Each row is a point. Examples show where two turns around zero, p and q, send a point. Write where each new point lands after one turn and then the other. Backwards means that the second turn is done in reverse. Each puzzle has new turns, and all numbers are rounded.

Turn p:
[ 0.02 -0.03  0.28] -> [-0.10  0.18  0.19]
[-0.42 -0.23 -0.15] -> [-0.08  0.19 -0.46]
[ 0.08 -0.42 -0.43] -> [-0.30 -0.36 -0.38]
[0.33 0.68 0.31] -> [ 0.48 -0.01  0.66]
Turn q:
[-0.22  0.12  0.16] -> [ 0.14 -0.03  0.26]
[-0.11 -0.28 -0.24] -> [-0.35 -0.15 -0.01]
[-0.05 -0.82 -0.10] -> [-0.44 -0.66 -0.23]
[0.18 0.81 0.00] -> [0.38 0.73 0.10]
[0.20 0.18 0.18] -> [ 0.28  0.12 -0.11]
Where do these land?
q, then p: [ 0.22 -0.60 -0.44] -> [ 0.02  0.10 -0.77]
q, then p: [-0.57  0.10 -0.11] -> [-0.10  0.53  0.25]
q, then p: [-0.26  0.37  0.35] -> [-0.12  0.00  0.56]
p, then q: [ 0.41 -0.05  0.39] -> [ 0.38 -0.32  0.27]
p, then q: [ 0.21  0.18 -0.18] -> [ 0.00 -0.23 -0.24]

Turn p:
[-0.05 -0.25 -0.22 -0.58] -> [-0.48  0.33  0.34 -0.01]
[-0.01  0.39 -0.05 -0.14] -> [-0.12 -0.15 -0.05 -0.37]
[-0.32  0.50  0.44  0.26] -> [ 0.58 -0.24 -0.02 -0.47]
[ 0.64 -0.54  0.11  0.05] -> [-0.19 -0.25  0.15  0.77]
[-0.25 -0.09 -0.28  0.42] -> [ 0.20  0.29 -0.44  0.08]
Turn q:
[-0.20 -0.31  0.08 -0.21] -> [-0.13 -0.35  0.19  0.10]
[ 0.63 -0.39  0.33  0.02] -> [ 0.40 -0.21 -0.33  0.59]
[ 0.05  0.50  0.01 -0.12] -> [ 0.29  0.23  0.08 -0.35]
[-0.24 -0.40 -0.65  0.17] -> [-0.72 -0.17 -0.33 -0.10]
[-0.23  0.60  0.22  0.14] -> [ 0.16  0.51  0.38 -0.24]
Where do these land?
q, then p: [0.53 0.31 0.49 0.11] -> [-0.19 -0.67 -0.35  0.15]
q, then p: [-0.23  0.04  0.46  0.10] -> [ 0.39 -0.34  0.08  0.01]
q, then p: [-0.17  0.00 -0.36 -0.61] -> [-0.29  0.35  0.53  0.21]
q, then p: [-0.08  0.22  0.01  0.32] -> [ 0.06 -0.15 -0.08 -0.35]
q, then p: [-0.12 -0.72 -0.74  0.12] -> [ 0.09  1.02 -0.21 -0.05]
q, then p: [ 0.08  0.16  0.13 -0.04] -> [-0.07 -0.21  0.02  0.03]
